Rows are points. Before rounding, the points of a table are all equally far from one centre. They may lie mostly on one side of it. Where is the centre, to within rounding?
In the rows, 128 means zero.

Points:
[[ 81 101]
 [ 91  94]
 [105  89]
 [147 102]
 [ 82 100]
 [159 145]]
Centre: [114 134]

Points (9 x 6):
[[150 180  99 101 116 165]
 [128 190 131  95  70 104]
 [114 154  66 120 132 112]
 [154 154  69 124 106 126]
 [104 163  93  98  96 145]
 [134 134 137 141  82 160]
 [141 204  68 130 104 114]
 [144 135  71 138 123 110]
 [158 132 126 131  72 119]]
Centre: [129 174 128 138 122 118]

Points (14 x 9):
[[103  68 163 151 169  74 161 100 111]
 [104  98 143 183 116  73 104 128 118]
 [ 68 113 161 105 127  86  94  87 117]
 [ 63  92 148 145 142  91 112  83 153]
 [102  81 138 145 103 109  97 110  71]
 [131  91 143 183 114 117  82 116 141]
 [113 110 151 163 127  70 121  84  94]
 [100 125 170 136  93  82  87 110 133]
 [ 85 125 142 133  97  81 126 118  79]
 [154 102 153 123  83  96 143 116  94]
 [ 79 124 137 144 160  67  92 113 130]
 [112 116 130 162 111  91 133  94  77]
 [102 157 131 155 138  91 131 111  80]
 [ 69  70 122 171 131  98 128 109 114]]
Centre: [112 106 155 128 142 124 130 128 124]

Points:
[[ 66 155 130 127 125 126 167  80  93 157 110 132 123 102]
 [ 63 153  91 129 165 111 170 100 126 162  96 145 166  63]
 [ 45 163 129 139 137 111 137 101 108 156 112 143 165  77]
 [ 78 165 129 115 147 139 145  79 115 164 108 158 150  84]
 [ 93 164 116 143 163 128 152  74 104 130  99 155 139  87]
 [ 55 142 139 115 143 117 150  80 137 156 131 164 140  95]
 [ 82 162 134 126 156 127 130  87  99 152 119 173 154 122]
 [ 76 164 132 115 151 115 148  74 113 153 118 161 148  79]
 [ 59 164 109 102 167 133 120  87 126 161 111 154 136  92]
 [ 93 183 124 108 163 129 169  95 120 170 115 156 134  81]
 [ 85 145 127 133 160 124 157  64 131 158  98 140 119  84]
 [ 89 170 136 124 163 152 150  91  92 147 111 153 152 124]
 [ 75 152 112 139 171 108 130  80 105 165 124 142 125  63]
 [ 59 147 130 123 180 133 124  81 123 177 108 135 123 105]
 [ 70 150 120 146 175 120 163  82 109 177  94 150 137  95]
 [ 71 138 134  95 130 137 141  81 108 171 123 146 153  98]
 [ 67 134 134 119 150  97 135  89 104 195 112 114 132  80]
 [ 52 160  87 127 141 132 162 102 117 159  88 152 135  95]
 [ 51 157 141 123 134  93 125  99 126 171 120 150 126  99]
 [ 67 132 130 133 165 123 111  98 112 149 108 160 153  56]]
Centre: [ 91 131 118 122 159 115 148 135 121 142 118 126 139 102]

Points (25 x 20):
[[115 166 210 158 149 103 109 145 130 144 124 117  75 149 169  94 161 164
  119 130]
 [158 147 132 138 154  95  91 151 147 117 101  96 101 134 173  91 142 112
  123 119]
 [114 162 201 168 147 109 112  93 136 131  87  80  96  99 166 115 113 139
  103 119]
 [134 154 210 166 134 119 101 109 165 105 107 123 101 145 170 110 174 171
   83 133]
 [109 167 210 154 157 111  79 133 133  98 134 126  77 142 166 153 155 130
  111 117]
 [129 125 207 143 173 128  99 143 170 110  82 122 128 132 171 120 166 137
  141 123]
 [134 172 170 130 140 103  69 140 185 127 106  76 124 158 174 132 125 143
  117 104]
 [138 174 177 145 155 106  93 121 132 106 108 114 112 112 124 141 118 114
  132  81]
 [108 135 197 119 159 102 106 151 144  95 140 106  84 180 163  96 163 127
  121 141]
 [120 184 185 139 144  95 119 154 158  75 156 109 136 148 148 100 171 134
  122 110]
 [146 161 188 184 145 113  95 143 116 103 102 108 102 120 130 138 146 162
  107 132]
 [114 126 211 164 178  92  77 134 131  90 120 106 101 111 177 100 138 164
  114 127]
 [104 122 196 157 117 100 116 147 179 139 115  97 133 183 185  98 147 147
  134 118]
 [108 180 193 178 111  73 122 128 148 123 111 130 124 141 122  93 160 141
  100  94]
 [110 135 195 144 136 120 126 138 141 113 132  86 133 115 179  72 163 141
  126  89]
 [141 183 207 135 103 100 110 165 155 148 114  83 103  98 150 109 170 155
   96 144]
 [132 144 227 171 159  98 104 124 145 106 133 100  93 122 179 116 151 140
  122  96]
 [152 166 203 143 138  89  93 116 167 125 115 111 108 152 201 119 143 151
  105 139]
 [139 124 194 152 129 108 105 124 170 120 153  76 123 149 167 165 157 179
  125  86]
 [100 136 227 124 147  96 108 151 168 101  92  92 125 121 173 142 131 157
  124 101]
 [121 184 178 147 129  78  96 131 167  93 154 137  94 160 153  91 153 113
   98 102]
 [109 159 216 137 160 102 118 138 177 109 119  74 113 155 104 109 134 155
  109  94]
 [126 184 210 121 170 109 111 133 176 126 114 104 118 133 174 118 174 147
   90 124]
 [129 113 224 119 130 108  92 117 159 114 129 111 159 168 146 119 158 158
  118 134]
 [160 168 206 169 117 116  95 129 142 104  96 110 125  95 134 102 137 146
  132 120]]
Centre: [ 98 130 160 140 129  94 104 121 179 128 140 113 106 106 133 125 146 143
 127 144]

Points (31 x 24):
[[168 131 144 106  73 150 124 144 111 150 198 100 169 112 113 122 125 150
  187 158  83  85  91 128]
 [163 146 137 134  84 114  98 127 130 147 171 165 175 106 145 121 100 131
  167 146 124  85  84  79]
 [141 159 128 128  97 155 189 132  92 140 150 150 166  98 150 139 103 149
  164 177 103  81  84 125]
 [149 163 149 131  98 129 107 120 126 151 185 166 190  57 140 155 123 137
  165 184  81  75 102 143]
 [113 197 155  80 123 139 133 133  89 119 192 125 146  89 160 159 125 133
  166 180 105  86 120 131]
 [165 202 153 124 103  86 143 156 117 122 154 131 153  75 147 155 115 130
  121 187  78  58 106 125]
 [125 181 164  97 120 146 160 126 112 136 184 132 133  70 155 174 109 124
  129 144 115  74 108 124]
 [178 178 122 104  82 121 151 110 100 108 169 141 171  95 138 161 109 137
  170 152 102  88  78 119]
 [150 167 166 106  62 119 133 150  93 136 175 134 167  70 160 159 124 144
  175 127 125 111 135 132]
 [168 196 131 137  92 147 123 136 115 150 148 122 118  85 156 146 121 160
  171 167  72  67  72 137]
 [135 165 137  90  87 110 150 133  98 141 176 127 154 104 167 171 122 135
  173 185 100  95  79 127]
 [140 160 141 121 103 147 144 102 100 116 134 168 164  79 131 145  98  99
  150 162  83 114  73 115]
 [152 148 142 126  96 121 120 131  87 138 182 143 143  89 170 161  83 178
  180 152 118 105  93 129]
 [165 152 161 106 127 111 116 125 119 137 176 110 175  94 140 144  76 141
  212 131 109 118 128 152]
 [148 185 170 123  77  90 145 121 110 146 137 149 155  79 155 138 104 144
  144 150  99  59  94 126]
 [152 169 149 106  86 122 138 165  68 134 151 114 166  80 140 144 103 142
  192 147 103  99 103 141]
 [122 159 153 128 102  91 167 140  94 123 162 162 170  88 151 144 124 138
  131 176 118  55  96 128]
 [119 134 144 113 105 119 143 132  92 150 173 162 160  95 141 149  73 165
  172 128  85  87 100 135]
 [181 162 155 143  89 127 139  96 104 150 180 165 161  71 152 153 119 126
  143 142  83  73  94 122]
 [131 159 118 107  96 133 127 148  96 125 198 155 172  95 134 162 107 172
  137 123 134 122 108 125]
 [138 174 132  92  61 112 120 132 126 126 131 106 144  70 120 125  94 140
  162 163  71 111  98  95]
 [142 176 151 144 109 120 136 118 110 145 177 143 159  60 157 163 119 172
  144 166  96  61  94 153]
 [141 179 179 135 111 149 122 158  99 127 180 111 178  92 139 147 105 153
  182 152  98  91  99 144]
 [127 181 158 115 126 110 155 157 137 113 178 115 171 106 137 166  85 143
  167 150  98 117 100 164]
 [142 177 125 113 126 128 126 130 117 108 144 149 140  95 147 197 112 141
  150 124  70  64  79 140]
 [167 187 166 109  92 113 105 158 131 133 152 143 149  74 161 132  99 141
  142 150  79  76  90 177]
 [145 145 117 132  98 116 134 135 134 139 163 150 161 100 144 151 121 144
  193 135  79  93  57 117]
 [133 161 148 176 103 130 141 106  94 132 177 141 167 112 164 132 132 127
  166 134  95  47  99 133]
 [180 188 128 108 129 106 126 150 115 137 173 151 162  82 168 116  98 138
  150 147  91  95  89 167]
 [148 161 159 116 119 116 144 112  80 143 183 125 180  70 118 140 147 141
  162 165 111  68  92 138]
 [151 149 144 124  93 107 124 120 105  99 165 142 143  83 171 130 119 147
  169 155 114  78  73  89]]
Centre: [151 143 130 127 111 128 120 129 129 129 145 137 127 118 124 137 128 132
 146 164 105  97 149 140]
